Each point is reached from the start by the listed moves, each made once or not at all, plus a little noise. Say if it took an odd or an even number of moves. Then give how often each move was made.

Moves:
(1): [ 0.6  2.9 -1.3  0.3 -2.8  2.0]
(2): [-4.6 -1.3 -0.4  1.9 -1.5 -0.9]
(3): [-0.5  4.9  3.6  3.2 -5.4  3.1]
Start: [-1.6 -1.2  3.9 -0.5  3.0 -1.3]
Points:
[-1.6  6.7  6.2  2.8 -5.0  3.7] => even (1, 0, 1)
[-5.5  0.4  2.4  1.6 -1.3 -0.1] => even (1, 1, 0)
[-2.1  3.9  7.7  2.7 -2.3  1.9] => odd (0, 0, 1)
[-1.1  1.6  2.6 -0.3  0.3  0.7] => odd (1, 0, 0)

Moves:
(1): [ 0.3  3.2 -0.8  0.9 -0.1 -0.4 -0.7  4.1  0.0 -1.8  1.9 -0.5]
(2): [-0.4 -2.8 -1.3  0.1  0.9 -0.8 -1.4  2.9  1.9  1.3  2.3 -0.2]
(3): [-1.2  2.3  2.1 -1.7  0.9  0.9 -0.9  2.1  1.8 -0.4  0.3  0.5]
(4): [-1.3 -0.8  0.4  1.4 -0.8 -0.5  0.2 -2.1  1.7 -2.9 -0.3 -3.5]
(5): [ 1.0 -1.8  3.1  1.8  2.5  1.5 -0.6  0.1  0.5 -0.2  2.9  1.1]
(6): [ 0.2  0.3  0.8  0.2 -0.8  0.3 -0.5  0.0 -1.8  1.0  1.0 -1.4]
(7): [-1.4 -2.3 -0.1  0.9 -0.9  1.7 -0.3  4.1 -2.5 -0.7  1.7  0.2]
(8): [ 1.5 -1.2  0.7 -0.7  0.8  0.7 -0.7  1.6 -1.0 -1.7  0.3 -1.1]
(9): [ 1.0  0.3 -0.5  1.1  0.2  2.9 -1.2 -0.1  0.9 -0.4  0.1  0.2]
(10): [ 1.6  0.9 -0.8 -0.1 -3.9 -0.1  0.5 -0.6  1.0  1.7  3.4  0.6]
(11): [-1.2 -0.3 -1.2 -2.1  1.6  0.2 -0.5 -0.5  0.9 -1.2  2.0  0.3]
Start: [-1.1 -0.3 -2.5  0.1  1.1  1.2 -0.5  0.2 -0.6 -0.1 -0.4  2.0]
Points:
[-2.4 -5.9 -1.1  2.6  4.4  3.7 -5.1 10.4 -1.0 -6.3 11.3 -3.1] => even (1, 1, 0, 1, 1, 1, 1, 1, 0, 0, 1)
[-1.4 -0.8 -2.6  2.7  0.6  3.6 -1.6 -1.8  2.1 -3.1 -0.7 -1.3] => even (0, 0, 0, 1, 0, 0, 0, 0, 1, 0, 0)
[-4.1 -0.7 -0.7  1.8  0.5  6.1 -2.7  4.3  1.2 -4.4  1.3 -0.5] => even (0, 0, 1, 1, 0, 0, 1, 0, 1, 0, 0)
[-1.6 -2.8 -0.7  0.4  7.0  7.8 -6.8 14.6  1.8 -5.1 11.1  2.6] => even (1, 1, 1, 0, 1, 0, 1, 1, 1, 0, 1)
[ 0.3  1.5 -1.1  2.1  4.5  5.6 -3.9  3.8 -0.2 -2.6  7.4  1.7] => odd (1, 0, 0, 0, 1, 1, 0, 0, 1, 0, 1)
[-3.6 -3.5  1.0  1.0  5.3  4.7 -6.0 12.5  0.9 -6.7 11.7 -2.6] => odd (1, 1, 1, 1, 1, 1, 1, 1, 0, 0, 1)
